Each row of a before or after table is a point. The points were changed in one or more steps. Then noise was added and the rows were shuffled. The steps act on how far a point lies along the listed directions, d1 being the first. Write out the steps. A step turns or swaps two directions, mirrors them in a line or flattens them onto one, adds a multiple of one to another, or multiplies one. Angles are multiples of 10 degrees, from the lower direction toward the higher: turns from -170 to 170, lines from 10 to 170 but not 90. Use the fewest steps. Two steps may share a direction if one is a turn and the other turns, adds or multiplies; they go together, in the order done. Otherwise the lowest direction goes first.

Directions:
(1): [-17 -39  16]
(2): [40 -8 21]
(3): [ 15 -22 -37]
Before (8 x 3):
[[ -4   7   1]
 [ 34  -8 -25]
 [ -3   9   0]
 [ 23 -21  10]
 [ 19  33  -7]
 [ 35 -41 -30]
 [-23 -27 -26]
 [-26 -18  11]]
After (8 x 3):
[[  9 -31   3]
 [  8  10 -60]
 [  2   3   8]
 [ -2  29 -33]
 [ -9  33  16]
 [ 40 -16 -16]
 [-19  -6 -25]
 [  3   5  10]]
Steps: turn d1 and d3 by 50 degrees; multiply d2 by -1

Directions:
(1): [ 10 -38  23 -27]
(2): [ 30 -24 -30  19]
(3): [ -2   7 -34 -40]
(4): [ 42  27  15 -10]
Before (12 x 4):
[[-32 -13  16 -12]
 [ 20  -3  -1 -13]
 [ -2  -1 -10  14]
 [ -5 -10  22 -60]
 [  2   6  -9 -28]
 [ -6 -18 -35 -16]
 [ 28  -5 -20 -13]
 [-21   0 -23  16]
 [-25  -6  27 -14]
 [ -3 -14  30   7]
 [-10  -6  26 -15]
 [-13 -19 -51  -3]]
After (12 x 4):
[[  5  10   0  27]
 [-10  -1  32 -12]
 [ -8  -2 -15  17]
 [ -8  -8   8  -7]
 [ 22  44 -28  31]
 [ 14  36   4 -12]
 [-36  12  36  17]
 [  9  11 -22 -23]
 [ 25  32  -4 -11]
 [ 18  21 -13  -5]
 [-19  -9  -9  27]
 [-26  20  19  22]]
Steps: turn d1 and d3 by 150 degrees; turn d2 and d4 by -110 degrees

Directions:
(1): [ -5  29  55  10 -12   8]
(2): [  4  10 -16  56   9  23]
(3): [-40  27 -24   3 -32 -16]
(4): [ 49  26 -10   2 -18 -26]
Before (12 x 6):
[[-25 -14 -42  15  15  11]
 [-14  12 -40   4  -9   3]
 [  6 -33  24 -36   9  -6]
 [  1   1 -11 -22   7  -6]
 [-27 -31  38   3  28  22]
 [-20 -26   2  -6  39  32]
 [-20  -4  16  -3  -4  17]
 [-41   4  19 -11  -5  12]
 [  1  -4  14   0  13   8]
 [-60  -4  13   3  -2  19]
 [-11  22   8  16  -9  -2]
 [ 15 -23   5 -19   5  -8]]
After (12 x 6):
[[-14  21  57  12  -6  14]
 [  7  23   3  17 -10  -7]
 [ 13  -3   9  -1  14   3]
 [-12  -1  -4 -23   9  -1]
 [  2 -28   0 -18   7  -4]
 [ -2 -12  31  -1  38  34]
 [-34  17 -12   6 -11  15]
 [ 11 -34  21 -36  11  -8]
 [ 19 -19  53   8  24  13]
 [ 10   4  28  -1  -7  12]
 [  2  20  43  -6  -8   5]
 [-43  -2   5  21  14  26]]
Steps: turn d1 and d4 by 60 degrees; turn d1 and d3 by -30 degrees

Directions:
(1): [-37  34   5 -36  36 -12   1 -17]
(2): [ 30 -19 -15 -22  44  -6 -13  38]
(3): [ 19  20  28  12  -7 -52 -32   2]
(4): [-44 -42   5  21  11 -32   9  13]
(5): [ 8  2 59 -7  5 12 35 23]
Before (9 x 8):
[[ 58  10   8   1  -8  -6 -29  19]
 [-42 -20   9  -1  -1  16  25  -2]
 [ 18 -23  -4   4  20 -40 -22  22]
 [ 11  26 -45 -11  -9  39 -12 -25]
 [-33   3 -50 -17   2   3 -18 -18]
 [-15 -19 -20  10   0  33  25  10]
 [ 18   4  28  38 -28 -18 -11   2]
 [ 53  32 -22 -15  14  15 -15   3]
 [ 14  -4 -30   7 -25  33  14  -5]]
After (9 x 8):
[[ 48   4 -18  -4 -20  44  -3   9]
 [ 38   4  -1  25 -36 -10 -20  -9]
 [-24 -29  -3  18  12 -20  10  25]
 [ 46  24   9 -16  23   7 -17  18]
 [  9  -6 -36  14 -18  54  25  -9]
 [-28  -7  26  -6  12 -30  -4  11]
 [-44 -33 -53  -1  18  27   9  -9]
 [-59 -18 -40  14  -7 -19 -17 -16]
 [-13 -34 -36  -2  21   3  13  22]]
Steps: mirror d1 and d2 in the line at 150 degrees; add 0.5 times d5 to d3; turn d3 and d4 by -70 degrees

Directions:
(1): [-33 -24  17   1  -9  37 -22 -12 -46]
(2): [  5 -19  11  48  -3 -24 -49  18  11]
(3): [ 22  22 -35  17 -50  -8  -2 -11 -33]
(4): [-27 -16 -22  16  30 -45  22 -17 -28]
(5): [-28  40  25   9  -8 -11 -11 -50  19]
(6): [ 39  24   0  19  49  21 -12 -18 -21]
Before (14 x 9):
[[ -1 -32   3  21  -6  -1 -23  20   3]
 [ 21  19  -9   9  19   4  15  -2 -11]
 [-22 -19   8 -17  -3  -4   4   0  -7]
 [  1  22   0  17  10 -44  13 -17  11]
 [  2  40 -12  20  11 -32   1 -17   8]
 [ -7 -17  12  -5 -10  -1 -17  21  12]
 [ -3  -2  -6  10  -3 -28 -10  -4   4]
 [ -8 -26   3   2  -8   6 -11  13  10]
 [ 18  14 -25  13  33 -17  22 -12   8]
 [ 21  14 -13  10  30 -18  14 -13   0]
 [ -3  17   1   7 -22 -34   2  -9  11]
 [ -1 -26   6 -16 -11   5 -11  24  26]
 [ 22   1 -20  17 -11 -22   7   0  -5]
 [ -4  13 -16  17  -9 -60   9   2  11]]
After (14 x 9):
[[ 32 -31 -10  21  10   3 -18  38   0]
 [  0 -27  -5   0  14 -31  18  21  20]
 [ -9  21  10  15  35 -55   8  -7  36]
 [ 28 -16  -7   9  10  21 -16  20  -1]
 [-23  41  18  20   5 -59  11 -41  28]
 [-46  47   8  16  -5 -57   5 -38  36]
 [-17  30  34   6  18 -30  -5 -30  35]
 [ -8   0 -23   4 -13 -42  25  -7   3]
 [ -3   6   3  11  13 -30 -10  -9  21]
 [ -8  -2 -34   6  -5 -36  31  -8   7]
 [-13 -11 -16  -4 -18 -19  29  12  -6]
 [ 32  -1   2   4  11  17 -21  22   4]
 [  9  -3   6  -7  17  17  -8  -7 -22]
 [ 54  -9  -8  -5  15  30 -20  30   5]]
Steps: add -0.5 times d2 to d1; turn d3 and d6 by -140 degrees; add -0.5 times d6 to d4; multiply d5 by 2.5

Directions:
(1): [  8   7  41 -31  20  17 -33 -22 -20  47  -5]
(2): [-30 -34 -18 -24  34  46  21 -13  25  -3  -9]
(3): [  8 -16   2 -14 -36 -15  18  19  41  47 -32]
Before (8 x 11):
[[ 25  33  38 -14   1  -8 -38 -20 -32  41   1]
 [  3   7 -19   8  -6  -3   7   8  -3 -13  -1]
 [ -5 -14 -14   5  11   5  13  -7  15 -15   4]
 [ -1 -16 -10   4 -11   5  16  17  28  18 -16]
 [  4  -9   5   0  -2  -8   6   6   8  -6   0]
 [ 10  16   2   0 -19 -26 -10   6 -17   2   5]
 [  7 -14  -5  -1 -27 -23  18  22  19   6 -10]
 [ -5  -1   9 -11  18  -6 -14   3   2  19  -9]]
After (8 x 11):
[[ 48  59  50   4 -24 -46 -54 -10 -54  44   9]
 [-12 -26 -15  -4  -4  16  23  15  35  18 -19]
 [ -7  -3   7 -14  19  -4 -13   4   3  19 -10]
 [-17 -28 -23  -5  25  23  21 -12  25 -17   1]
 [  5  11 -18  10  -8  -7   5   9  -7 -13  -1]
 [ 12  -9  -1   5 -34 -32  13  23  14   8  -7]
 [ 28  38  15  16 -43 -55 -25  14 -35   3  12]
 [  5 -10   7  -1  -3 -11   8   7   8  -8   0]]
Steps: multiply d2 by 2.5

Directions:
(1): [ 26 -11 -45  17 -21  10  49 -24 -29 -18  -4  22]
(2): [-30 -35   8  25 -12  28 -25 -55  21  -3  15  16]
Before (9 x 12):
[[ 11  -3 -11   7 -15  -5  15 -17   6  -4  -2   5]
 [-28   4  43 -16  24  -5 -48  20  30  17  11 -11]
 [ -4 -15 -13  -1  -6   9  -7 -11 -18  -3   6  -3]
 [ 29 -12 -12  -2  -3   5  26  -1  -4 -16   0  18]
 [ 36  40 -12 -31  19 -33  37  50 -23   0 -23 -22]
 [-31  -5  49 -11  12  -8 -51 -14  32  22  12 -10]
 [  2 -14 -22  13  -6  -3  13 -20 -15  -5   8  22]
 [ 27  13 -34  26 -17   1  49 -15 -36  -3  -6   6]
 [  1  -3   3  -4   8   3 -11  -3  10 -14   5   8]]
After (9 x 12):
[[ 35  26 -20 -22  16 -20  39  52 -26  -4  -7  -5]
 [  0 -21  13   3   2  15 -12 -18  26  -7  10  15]
 [ 12 -25 -41  24 -20  19  42 -61 -18 -25   1  24]
 [  5   6   0 -11  10   2  -7   9   8 -13   2   2]
 [ -3  -5  12   8  -9  -7 -11  -9  24   7  -3  -5]
 [-20 -15   9   8   7  -8 -32  -8  11   9  11   4]
 [-10  -9   0 -13   2   5 -28   0  -7   0   7  -9]
 [-32 -21  13  32  -6  18 -26 -54  18   9  17   2]
 [ 30  37   2 -37  13 -34  23  44 -19  14 -13 -17]]
Steps: turn d1 and d2 by 110 degrees

Directions:
(1): [  3  -9 -28  26 -19   8 -48   4  46   1  44 -34   6 -14]
(2): [  2  31 -15  11  29 -20  41  36  17 -16 -14 -54 -18 -15]
(3): [ 31  -8 -24  -8 -28   8  37 -44 -39  10  21 -38  13 -18]
(4): [ -5  17  25 -12  23  53 -32  22 -35  36  -3 -35   0  -6]
(5): [  6  11 -10 -48   0 -13  -3  42  -8 -17  22  14  60 -25]
(6): [-46   1  23  -4 -32 -31 -13   4 -29 -11  15  -5 -37 -49]
Before (8 x 14):
[[-22   5   8  -6 -16 -19   0  -4 -23  -1   8  -8 -17 -32]
 [  4   0   3   1   9  -2  -4   7  16  -2 -12   2  -6   7]
 [-19   1  22   5  -7  -2  -7  -9 -19  14  -9   0 -17  -8]
 [  8 -23  -2  -2  -9   2   6 -23   4   1  -3  22  -3  11]
 [  2  -6   4 -17 -11  -9 -18  16  -2  -8   3  21  16 -13]
 [ 17 -15 -11  22 -16  11 -29 -16  25  11  13 -15   4   6]
 [  0  13  -3 -16  15  28 -24  23   0  25   6 -32  23  -6]
 [  0   4   0  -5  15  22   3   1 -20  21 -12 -20  -1   5]]
After (8 x 14):
[[ -5  -9  17  25   1  23 -24 -24   4  28 -12   3 -17  21]
 [  4  -4  -3   7  -7  -4  -4  -5  11   0   2 -17 -14  -7]
 [ 10 -13  -9  17  11  -2  19 -12  29  -4 -16   6 -18  22]
 [ 26  -1 -17 -38  -6  -6 -10  31   2 -13  18  16  60 -17]
 [ -7 -11  12 -12 -10   6 -24 -16 -13  11   2  37  11   5]
 [ -4  23   6 -46  12  22  -7  34 -39  23   7 -35  36 -29]
 [-19   8  13   3  20  21 -14  13 -15  22 -17 -20 -20   2]
 [ 26  -4   0  17  -1   5  36 -35 -16  14 -24 -26 -20  12]]
Steps: turn d1 and d3 by 110 degrees; turn d2 and d6 by 90 degrees; multiply d4 by 1.3; multiply d5 by 2.5

Directions:
(1): [-20   6 -34   7  18   9  19  28  -4   4 -15  14 -48   6 -30  44  23 -56]
(2): [ -1 -41 -28 -51   4 -25   7   5  -3  38 -12 -30 -13  35  30 -28  33  -3]
(3): [ 27 -17  21  37   2  -9  21  -3 -40  53  30 -29   9 -36 -27  -6  24 -16]
(4): [ 17 -47  -2  33 -38  25  54 -13   6 -41 -11 -21 -24  12  18  -8 -15  -8]
(5): [-33 -12  46   6   3  39 -29  11  21   1 -14 -44  12 -14  37  33  32 -16]
(6): [ 18 -55  17 -15   8  -7 -20  44   8 -21  58  22 -24  -3  -5  25   3  25]
Before (9 x 18):
[[ 19  19 -11 -22  35 -37  -9   4 -20  33  17  15   1   6 -25 -20  11  -4]
 [  2 -20  23   1 -13  12   6  -1  14 -31 -15 -11   7   3  29 -15  10  12]
 [ 38 -43  31  14 -13   3  36  -4  -2  10  35  -2  14  -2  -2 -10 -12  26]
 [-18  22 -16   7  21  11 -30   9 -16   3   0  16 -22  -4 -16  21 -15 -21]
 [ 28 -55  25  34 -29  14  41   4 -11  15  14 -33  -6   0  32  -5  18  -4]
 [ 22   3   9 -11  13 -15 -32  12 -15   7  46  28  12  -4 -19  -3 -12  22]
 [ 16  -6   3  12  24 -36   3   0 -40  42  30  -9  13 -25 -17   2  24  -6]
 [ 25   3  -7  18  11 -26  16  -8 -18  25  22  14  17 -26 -26 -25 -21  18]
 [-38  60   2  -6  24   4 -37   5   9  16 -19  27  22 -26  -6  16  22 -13]]
After (9 x 18):
[[  2  27  31  23  26   1  -8 -11 -15  36  -2 -27  18 -22 -10   1  27 -26]
 [ 15 -15  20  38   7 -10  19  -9 -33  32  16 -34  14 -32  -3   9  27 -18]
 [ -6 -17  18 -27  -8  17  14 -11  34  -4 -17 -12  23  27  39  -8  -7  23]
 [-11  11   6 -33  13  -9 -34  -8  -7  39  -8 -20  28  14  24 -15  18  -1]
 [ -5  -3   4 -30  -1  -3 -19  13  27 -50  -8  31   3  20  22 -11 -10  35]
 [  8 -13 -19  19  13  -2   9   1 -47  41  10 -18 -30  -9 -26  -2   2 -36]
 [ 12  15 -19   1  21 -34  -2  13 -29  44  27  37   6 -31 -42 -11  21  -5]
 [ 18 -43  18  23 -32  23  30  11  11 -31  13  -3 -16  12  37   7  -8  11]
 [-10  19   0   9   4  -1   8 -22   1  26 -25 -19  30 -13  13 -28  -7   1]]
Steps: add 1.5 times d1 to d3; turn d3 and d4 by 30 degrees; turn d2 and d6 by -130 degrees; turn d5 and d6 by 110 degrees

Directions:
(1): [-16  -3  29   0  28  -8 -22  27  -8 -17 -10  -5   7   8   2  -4 -20 -15
  44 -10   0   7 -10 -60]
(2): [-29  41  -6  35  42 -11  14  -5   8 -27   7  50   8  -3  -9  15   2   5
 -11  10   2  -8  14   1]
(3): [ -4  19   3 -53   7   5  19  15  -3  -9   2  13 -19   6 -16 -48  19  23
  -8   3 -13  29  29 -14]
(4): [-21  25 -27  12 -27   1  -2  -2 -28  45  28  15  15   1  12   1   8   6
  48 -16  -9  18  16  -1]
(5): [  7  24 -47  -7  14 -31 -14  -9 -16 -16 -15 -20 -33  19  34 -18   1 -35
   6   1  11 -14  10   8]
Before (11 x 24):
[[-16   3 -12  12 -12  16 -18   4 -17  14  17   4  21   3  21   0  -6  -1
   40 -15  -3  -6   9 -12]
 [ 20 -27  14 -25 -38  21  11  10   4  12   0  -9   7 -15 -17  -4   6  20
  -18   2   3  19 -10  32]
 [ 31 -14   5 -33 -10  14  31 -15  14  11  14  10  -9 -18 -27   2  11  24
  -46  24 -15  11  11  59]
 [-11  31  -9  -5  27 -20  -2   3 -15 -14  -8  18 -12   9   6 -21   3 -12
   30   5  -1   7  -2 -27]
 [ -1   7   2 -33 -24   9   4   7 -10  14  21   1  -4   8 -11 -23   5   7
   19  -3  -9  16   5   5]
 [ -3  14 -31   6  18 -35 -18 -15 -17 -15 -15 -21 -28  26  25 -12  -2 -25
   20 -10   7  -6   6 -19]
 [ -1  21  -7 -24 -19  -7  17  -4 -11  20   8   5   0   5  -2 -11  16  19
   19  -4   4  12  14  15]
 [ 47 -35  12 -31 -37   5  15   2  10  21  -1 -35 -23 -10  -1  -7  13  14
  -45   3   0  -2  -5  49]
 [  1   2  20  -6  -8  10   1   7   3   2   8   0  -3 -13  -5   0   1  19
   16  -2  -7  14   0 -15]
 [ -7  25 -26 -24  -7   3   3  21 -23  19  15  11  -2  13  -2 -32   8  -4
   27  -3  -7  34  31 -19]
 [-18  -3   1   9 -31  12  10  -1 -12  44  25  18  17 -10  -9   7   4  16
   21  -9 -19  20   1   2]]
After (11 x 24):
[[  8   5   4  -2 -19  10   7  -4   5   9  11   0  -6 -16  -2   5   8  20
   -2   2  -5   6   3   9]
 [ -3  22 -11 -14 -12 -16   5  -4 -15  14   3  -2   0  10   8  -5   9   5
   31  -7  10   5   8   7]
 [-14   0  -5   7 -20  25  -8   3 -12  20  24  10  25  -2   9   1  -1  12
   30 -13  -7   0  11  -3]
 [ 33  11 -39 -30  15 -27   2 -19  -7 -13  -8 -17 -40   7  17 -11   1 -26
  -21  20   0 -10  14  49]
 [-15   9  24   8  16   2   5   7  -2   0   2  29  14  -6 -16   0   0  10
   28   3  -6  14 -13 -33]
 [ 47 -17 -13 -34 -12 -24  -8   7  -6  -1 -19 -56 -46  10  29 -21   3 -23
  -18  -2  10 -13  -4  27]
 [ -8  12 -11  -3 -12  10   0  20 -19  27  19  12  15   6  -7 -10   0  -1
   30  -5  -5  28  16 -20]
 [ -8  10 -31   6 -33   0  12 -15 -17  42  21   9  -2  -3   8  -1  11   4
    9  -5 -14  10   8  27]
 [ 26  -9 -25 -26 -30  -4   0   0  -7   1 -13 -25 -18  -1  10 -13   7  -6
  -17   3  11   5  -4  45]
 [  2   5  -5 -21 -24   4  -1   1 -12  15  19  -4  -4   8  -4 -13   2  -3
   19  -3  -5   7  -1  13]
 [-19 -11  29  10  21 -10 -16   8  -5  -9  -6  -4   7  12  -8   2 -13   2
   38 -16  -4  13  -7 -61]]
Steps: turn d1 and d5 by -80 degrees; multiply d3 by 0.4
